Every row gives one point. The window is the flat piece filled in between its corners: a triangle in 3 columns, a solid with four corners in 4, and so on. A path goes straight from each point to the next, and from the last back to the first. After which points does the path pass through the window?

Window (3 x 3):
[-4 -27 -10]
[-23 -7 -54]
[20 35 38]
Path:
(1): [-3 41 67]
(2): [32 28 -20]
(3): [27 23 16]
(4): [-6 29 36]
(5): [-18 -27 19]
(6): [22 -16 -55]
(7): [45 41 24]
(8): [-5 21 36]
(9): [-10 29 58]
(10): [29 17 20]
(11): [55 24 1]
(12): [-31 37 33]
Through the window after points: 3, 5, 7

Window:
[22 -2 37 77]
[-11 -32 3 47]
[-38 25 -7 -46]
[-10 -21 18 -16]
Path:
(1): [-46 -34 27 33]
(2): [27 8 -24 48]
(3): [43 10 24 47]
(4): [-11 -8 34 61]
(5): [-33 4 34 2]
(6): [-4 -35 -36 -45]
(7): [6 7 5 13]
(8): [-28 3 49 -26]
Through the window after points: 3

Window:
[-8 35 -28 -41 -7 8]
[-33 5 -13 49 -10 -1]
[42 1 62 -28 82 -13]
[-55 -9 -35 -36 -40 -2]
[-17 -36 -64 23 -34 2]
[16 -13 13 -37 -22 28]
Path:
(1): [-34 -12 -8 11 1 20]
(2): [5 -58 -46 -5 16 66]
(3): [-22 -6 -33 2 -30 -19]
(4): [6 -4 -41 37 -33 -37]
(5): [-28 -47 -44 -14 -2 40]
(6): [-4 -6 33 -30 75 17]
(7): [52 -3 20 -18 -43 -11]
(8): [-4 -10 -12 20 -33 -9]
Through the window after points: 2, 4, 6

Window:
[-66 -22 9 -22 -5 12]
[-34 17 -29 21 -27 -17]
[16 38 0 -16 9 31]
[91 11 -47 25 13 58]
[-34 20 -3 22 31 -33]
[6 -32 -2 8 -59 -29]
Path:
(1): [-17 17 -12 -24 -12 1]
(2): [38 36 -13 78 7 33]
(3): [22 60 43 7 -9 55]
(4): [8 10 -35 -17 15 7]
(5): [-12 25 -19 -8 16 -54]
(6): [-32 8 8 50 30 20]
(7): [-14 43 34 31 -27 -6]
(8): [-35 -8 -36 7 56 -39]
Through the window after points: 1, 3, 5, 7

Window:
[-65 92 -65 21 23 88 92 -1]
[19 29 41 16 -12 -23 -13 12]
[17 -1 12 -27 -4 -7 -29 46]
[37 8 4 -20 48 -14 -36 -10]
[-18 -34 8 -38 30 20 31 -43]
[30 18 50 -27 -12 50 -18 -3]
[54 9 -5 -10 -31 -11 -18 1]
[-6 38 3 -22 -28 -12 -44 -7]
Path:
(1): [3 43 21 15 -25 94 -50 -23]
(2): [24 13 32 -41 8 10 25 13]
(3): [45 39 21 -34 -42 -20 -14 13]
(4): [17 -2 18 -3 8 38 -17 -5]
(5): [22 16 5 11 -10 32 -18 -14]
(6): [-7 44 38 -66 -4 19 3 21]
(7): [52 44 25 -49 -5 -19 -17 -4]
(8): [-3 -12 -12 3 -14 35 -27 3]
Through the window after points: 1, 3, 5

Window (9 x 9):
[11 30 -16 -46 10 62 -58 12 2]
[16 -43 18 16 -12 -5 31 -14 -36]
[-4 25 33 2 -44 -12 37 1 7]
[19 -9 -36 58 73 60 -47 9 70]
[11 6 8 -22 7 -18 16 -54 2]
[3 -2 -2 16 -32 -35 -27 -22 -16]
[61 4 -29 13 79 24 -52 51 61]
[-7 15 -61 -9 41 21 -16 30 20]
[-39 -38 51 -20 -28 -40 16 -18 -5]
Path:
(1): [50 -32 -17 -8 -17 35 -10 -7 8]
(2): [-39 21 16 9 41 -1 -7 8 -20]
(3): [1 6 20 17 27 3 10 3 9]
(4): [0 -6 -16 -8 -19 -2 -13 17 14]
(5): [13 -11 -26 1 3 22 -12 -2 40]
(6): [3 54 45 -1 52 26 -2 43 -11]
(7): [2 21 2 -4 58 3 -22 22 -6]
(8): [9 -7 -4 2 -32 7 -7 -5 56]
(9): [59 -79 -8 36 -34 8 40 11 35]
(10): [-27 15 28 -13 21 -11 0 -32 -72]
(11): [48 4 -11 65 60 23 13 32 -26]
(12): [-44 15 -17 -74 -59 4 -34 -27 90]
Through the window after points: 1, 9

Window, 11 rows:
[5 -85 -1 16 -43 -39 -62 16 -37 -67 46]
[10 -12 -10 -28 -1 -27 -3 3 -61 23 11]
[0 25 -23 -4 11 51 -21 2 -33 45 4]
[11 -1 -9 -14 11 55 33 46 -35 42 5]
[-49 -52 -9 7 -35 16 -7 -20 -9 19 -22]
[-77 25 54 23 1 36 27 -32 64 -34 38]
[-13 2 13 36 -52 18 -8 -11 15 71 -5]
[-44 41 92 -38 -44 85 19 -30 -21 -42 20]
[-4 -1 -24 -12 -41 31 17 -15 6 5 1]
[25 -48 -7 -6 64 -1 10 -48 38 54 13]
[27 -6 41 -45 33 10 8 -31 -19 -29 -68]
Path:
(1): [-5 -31 16 -50 -31 -1 -39 6 20 -48 29]
(2): [17 -37 8 -24 -18 12 -45 -3 25 -5 0]
(3): [-6 -24 14 7 14 -6 15 -20 -52 -19 -6]
(4): [3 33 46 36 -30 28 46 -38 -48 10 44]
(5): [-27 -36 -6 -62 -2 23 -38 16 19 14 -37]
(6): [-10 22 17 -21 -12 25 -14 20 8 3 13]
(7): [32 -87 -24 22 7 -21 11 -52 -83 5 7]
(8): [18 1 3 -6 29 20 13 -76 -31 -18 -7]
(9): [-26 -10 43 -27 -11 15 4 33 28 3 -25]
(10): [-36 -17 38 -11 -8 19 -10 1 20 -6 -3]
(11): [-9 -27 -42 38 -28 12 21 -61 -30 26 7]
(12): [-13 -9 12 20 -20 22 1 -7 -60 2 -14]
Through the window after points: 2, 4, 8, 10

Window (12 x 12):
[17 -8 -25 32 52 20 -6 28 50 21 19 -78]
[53 -2 28 -3 -16 -43 -15 -27 -35 -4 -30 -66]
[-24 24 26 57 18 18 30 -8 42 34 15 2]
[30 -39 -13 40 16 -63 -9 -33 73 -3 -25 2]
[-22 -4 6 -68 -10 9 -20 46 -92 34 3 -12]
[-1 38 -66 -13 -26 52 -22 35 -21 46 -27 -38]
[-22 19 -48 -24 -1 -38 -36 -50 -11 28 23 -6]
[-39 -4 18 -9 -73 -58 -29 21 -81 -4 -24 -52]
[-23 76 -14 20 42 -10 28 51 -24 20 20 0]
[-66 77 16 -75 -15 -21 -33 -30 9 -12 -11 42]
[1 -2 27 5 -68 5 25 24 37 -22 49 17]
[21 -3 -20 54 51 26 2 -8 1 -32 -12 -39]
Path:
(1): [-7 28 18 17 -28 11 -30 18 -13 4 10 -24]
(2): [-40 7 -27 -39 9 -33 43 6 -48 0 -12 -16]
(3): [-31 -10 7 -17 9 -26 21 -32 -21 -1 -29 -23]
(4): [3 4 2 -12 -44 -5 -40 30 -28 19 18 -21]
(5): [15 11 7 34 28 24 -19 6 9 4 18 -12]
(6): [-32 9 -20 30 3 -15 54 -16 18 -10 -30 -36]
(7): [-29 1 -14 -22 -1 -5 62 -30 -33 6 -2 1]
(8): [-3 41 7 7 -28 -19 -79 23 -2 16 -7 -19]
Through the window after points: 5

Window:
[10 -2 36 -8 23 -21 -22 -9 -4 8 -37 -43 13 -33]
[1 -8 -28 -7 23 39 38 31 16 -12 11 -9 33 -19]
[-14 1 -8 1 17 5 38 -20 2 -3 29 -33 -31 -10]
[-12 10 34 30 24 -41 -14 33 -74 38 -24 -47 24 -2]
[-24 18 10 95 -5 14 -71 -12 -50 58 -8 26 -45 -64]
[4 14 9 29 42 -26 -3 -14 -30 31 -60 -5 1 18]
[10 -11 9 30 -46 19 53 9 22 -13 -4 -20 13 -7]
[-32 -7 3 22 -9 14 15 30 23 -63 21 16 -16 -7]
[-13 21 -15 -25 -38 27 24 48 33 2 -6 -19 -14 8]
[-4 -62 31 26 55 -4 -32 -15 -58 56 -66 -50 -29 0]
[-30 -6 -50 24 -21 -15 2 13 13 -6 -14 -31 9 -18]
[-6 -6 -36 -10 -48 42 -7 -20 -18 -22 16 10 -3 -2]
[0 -17 -22 -12 -31 -23 38 37 18 -7 28 33 -2 -26]
[31 0 -46 19 -28 13 -17 28 34 -15 55 1 -4 13]
Path:
(1): [-28 -12 3 16 -15 16 11 -30 2 27 3 -4 18 36]
(2): [9 -1 -16 5 -7 -16 11 50 -1 -12 3 6 -27 -53]
(3): [14 -4 -9 25 -9 -7 8 3 -49 -18 -8 -15 -10 -20]
(4): [-29 -7 13 13 18 12 -19 5 39 41 -5 -11 24 -11]
(5): [-33 19 33 -5 16 37 6 -15 6 37 59 -2 20 32]
(6): [7 -16 -17 2 -12 -10 25 16 3 -18 -20 -24 -6 -19]
(7): [6 -21 -10 14 11 2 10 14 -23 -9 -25 -49 4 -28]
(8): [-51 -5 -13 27 -12 -23 -36 -11 23 50 -14 15 -17 19]
(9): [-62 -46 11 42 12 -10 -5 -17 -11 26 15 27 8 -28]
(10): [46 69 -4 49 -16 21 -45 34 -39 6 -35 -28 -51 -24]
(11): [27 3 -59 15 -21 -8 54 31 -22 -13 11 -36 -20 -42]
(12): [-36 -8 28 -5 -2 26 -26 16 46 2 3 23 20 26]
(13): [-11 -9 -7 31 -15 6 -28 -2 15 33 0 23 5 0]
(14): [40 18 -21 15 9 0 32 33 -25 -46 14 -62 -24 -17]
(15): [-1 -8 -30 3 -4 -14 -4 49 -27 -44 -6 14 -33 -31]
(16): [-33 3 3 36 -21 22 13 -45 32 47 5 -56 45 19]
Through the window after points: 1, 7, 9, 11, 13, 15

Window:
[-23 11 -37 7 -24 -13 15 7 -15 -8 -42 27 17 -5]
[18 -46 51 13 -8 53 -8 -14 6 23 25 -26 -23 -70]
[-3 -20 46 50 -34 42 -46 -1 20 2 24 -54 -35 -24]
[-21 6 -12 -4 32 -25 37 -26 28 -7 -1 1 -4 32]
[-1 -15 -37 -15 -15 -22 1 11 12 21 9 -17 31 16]
[31 58 73 14 -42 2 17 -25 -57 -40 53 -42 -10 -4]
[31 76 69 -7 15 -11 -25 6 -62 -33 36 -25 -21 -2]
[40 -18 3 12 -14 -6 -8 -15 11 -16 16 31 -14 2]
[-4 3 -46 26 -8 -43 -5 -34 12 37 -13 -11 -1 -15]
[-12 -18 32 9 -21 53 -51 -53 -17 14 47 -27 -24 -13]
[-26 -23 -18 39 4 -37 7 3 -24 6 19 10 14 1]
[-35 -15 -41 -20 -16 -55 11 -2 22 -12 7 12 -14 -19]
[-29 -12 13 0 -25 -49 -3 -13 17 31 -16 18 17 6]
[-7 -2 -14 4 -20 -9 25 13 1 37 14 21 -38 7]
Path:
(1): [10 -10 4 -23 -10 -6 -17 -16 -12 8 5 -27 -17 32]
(2): [-7 -72 35 13 -36 -25 -6 12 -9 9 -15 -10 -46 -5]
(3): [-3 13 -8 10 7 11 -11 -20 10 14 20 -7 5 -24]
(4): [12 36 2 0 -40 -5 -3 -18 25 -16 95 45 -13 -6]
(5): [-12 -20 9 12 -5 -7 16 4 -29 35 -39 -31 -21 0]
(6): [-15 -42 2 -9 -29 -16 2 7 -13 -22 -34 -56 0 -13]
(7): [-2 20 4 19 -4 -17 -12 -21 7 9 26 16 -5 -9]
(8): [-12 16 4 17 -7 -9 1 -6 -1 -5 23 -1 -2 -21]
(9): [37 -40 31 2 -25 -15 -12 -22 -46 7 0 -9 -14 32]
(10): [-2 -24 -3 6 -4 -47 -13 -41 -27 15 -28 -42 -2 18]
(11): [-9 11 -29 24 -14 -15 5 -6 14 19 12 13 1 -22]
(12): [-46 19 2 55 -9 -11 18 -9 10 8 28 7 6 -56]
Through the window after points: 4, 8, 10

Window:
[-27 28 57 -25 -26 10 -57 -13 34 6 2 14 -4 -40]
[22 22 -95 21 28 12 45 46 50 -68 -23 19 68 12]
[-9 -44 48 18 -22 7 -14 47 32 42 -75 -31 22 15]
[-35 -18 -6 -32 -21 19 -15 -7 36 -18 47 33 -7 -6]
[-23 2 13 17 2 10 39 -62 -38 -3 -64 -2 -30 29]
[6 -18 47 34 -12 -3 -22 6 2 -27 7 1 26 -42]
[-25 16 7 -38 8 57 -13 30 4 -11 27 15 -55 -42]
[6 13 -7 -51 17 -22 38 28 40 -16 53 12 7 13]
[-36 -13 3 -20 -34 -9 -64 -20 -36 35 -14 -25 -14 -38]
[39 15 -27 74 17 -6 -12 -16 -20 44 29 20 12 13]
[24 -16 20 15 1 -82 -3 12 6 -1 19 42 -59 40]
[45 -23 2 -48 -1 -27 -48 -15 -43 -34 14 36 -30 40]
[-43 -8 12 -70 17 45 13 14 -30 29 -18 64 -44 -50]
[-47 30 25 21 20 14 -28 -2 -46 -5 30 35 -8 -5]
Path:
(1): [3 12 33 4 -18 14 -10 39 2 8 -1 26 -3 -18]
(2): [-20 -30 -33 -33 31 -12 -40 -28 -8 -10 32 6 -17 12]
(3): [-1 -11 11 13 19 -8 -25 9 9 1 -25 4 5 13]
(4): [-3 -11 -9 -11 -84 47 79 33 4 19 -33 1 13 -12]
(5): [19 -11 27 3 -73 6 10 16 -50 -7 8 60 5 5]
(6): [-5 -7 -6 -24 32 -13 -21 -3 12 -4 -9 10 -10 6]
(7): [-41 -19 41 -4 53 -5 -17 -22 41 -31 -19 10 10 -52]
(8): [34 7 17 26 -70 7 -19 29 -45 10 27 12 -1 5]
(9): [2 0 6 -21 -67 -15 0 -13 -29 -5 1 40 -34 -3]
(10): [3 -15 21 -3 29 3 -34 12 1 -3 -7 2 6 12]
(11): [6 -39 24 6 39 16 -16 16 18 -4 -22 -25 -20 19]
(12): [-15 5 19 1 -56 -24 -5 31 8 29 -24 31 10 -6]
(13): [-8 28 7 -9 -49 8 -2 8 -14 16 -16 18 2 -11]
(14): [-9 0 26 -8 16 5 -34 -4 16 -2 19 20 -19 -19]
(15): [13 -17 10 -2 19 -6 -6 -14 28 -8 3 2 -10 -18]
(16): [-28 68 -19 2 -35 19 -10 39 -67 25 26 51 10 45]
Through the window after points: 3, 7, 9, 11, 13, 15

Window (14 x 14):
[66 48 -37 -23 -56 0 -54 54 24 21 23 11 6 44]
[-35 -52 16 9 -14 -16 -10 10 34 7 -23 -38 45 -18]
[1 26 15 65 -24 79 -75 -1 15 75 -23 -36 4 13]
[-28 -16 -11 28 -14 -34 43 95 19 -18 -35 40 19 -20]
[22 -70 30 -6 -20 35 -6 -15 25 -42 13 33 18 -4]
[31 -21 45 18 -19 -4 39 -8 44 8 13 4 -8 0]
[-7 16 18 -20 -65 3 7 -3 5 10 15 16 -16 50]
[11 -69 -21 -21 14 10 -35 -33 -44 14 30 18 -17 -31]
[-25 92 -76 -16 -34 12 54 -81 48 14 9 12 -25 71]
[22 12 21 -13 -27 -2 -7 -48 -2 -28 -2 14 10 -32]
[-33 -18 41 -24 3 4 -19 4 25 18 41 13 43 -50]
[25 -6 15 7 -27 -50 -35 17 28 -20 25 60 5 22]
[3 -18 -2 -14 46 -38 -2 63 -41 -20 1 34 48 11]
[16 4 30 37 -69 4 21 -24 24 30 32 26 51 7]
Path:
(1): [7 -13 9 -9 -30 -2 4 5 9 2 -32 22 19 -6]
(2): [-8 -7 8 17 -14 -13 5 11 19 -19 17 8 17 -18]
(3): [-4 -15 11 17 -9 -3 9 19 12 -3 28 -2 8 5]
(4): [12 -13 13 -3 -21 9 -36 -30 11 20 -45 55 23 -7]
(5): [9 4 40 -24 6 -52 35 4 14 28 -14 50 48 4]
(6): [11 -36 -21 7 -41 23 -32 1 9 -42 32 -3 -10 -8]
(7): [-4 25 16 33 -20 15 3 -4 25 -13 26 -20 -8 8]
(8): [-1 -2 -16 -3 -35 26 -34 -1 12 76 -33 36 32 17]
Through the window after points: 1, 7

Window, 14 rows:
[15 46 -32 -6 39 1 37 -40 15 -14 -21 70 18 2]
[-28 -43 36 -4 -10 55 17 60 2 47 23 28 8 30]
[52 -26 -10 2 -45 -2 27 11 4 20 -17 -7 56 -36]
[2 3 -42 4 -28 -20 23 30 26 44 -20 0 8 -32]
[-24 -17 34 -7 -47 26 20 16 -32 21 4 12 -30 35]
[22 56 4 4 5 -37 -9 -30 26 9 24 77 18 -31]
[-20 46 -20 30 29 -5 5 -36 -2 -15 24 25 35 -15]
[23 56 -12 34 17 -41 -11 1 10 -9 -21 50 39 18]
[11 18 -13 22 5 13 -25 -21 45 -23 -12 42 -1 -8]
[-39 -48 7 2 -29 16 9 47 -25 -2 -4 58 1 -10]
[18 -58 -10 23 -27 -45 49 1 36 25 -7 -1 26 -8]
[-59 -30 56 -34 -29 17 4 31 4 24 -23 15 20 8]
[-23 -45 54 -12 19 21 -3 41 -34 32 -11 13 -27 -4]
[-32 -54 13 -16 -22 20 -26 7 -28 64 -9 29 11 25]
Path:
(1): [25 -12 7 62 -23 19 14 -31 18 20 -45 82 -14 -22]
(2): [-14 -6 -6 -33 -3 -16 9 42 -10 7 13 -29 45 18]
(3): [18 13 -3 -37 -20 -14 -6 23 16 -7 51 -4 6 5]
(4): [-14 -43 6 43 -11 29 3 -18 -4 42 -73 54 29 -14]
(5): [-25 6 23 45 7 14 1 -6 -19 42 -25 41 -1 21]
(6): [15 1 -4 -32 -10 -9 6 6 25 -1 11 21 22 -11]
(7): [-21 -38 -25 -84 20 -3 11 -42 -39 -6 17 30 -16 36]
(8): [-31 -6 54 47 -43 22 -5 58 27 49 -36 29 39 -18]
(9): [-19 8 41 43 -15 -1 43 -21 -9 45 -48 29 6 -20]
(10): [8 -50 -10 -25 -13 -2 -6 39 15 -1 18 11 18 2]
(11): [-11 4 -34 -95 -21 -26 -35 24 -12 -1 -16 51 29 -27]
(12): [-5 -6 10 91 0 13 49 7 15 23 -3 19 1 7]
Through the window after points: 3, 7, 9, 11
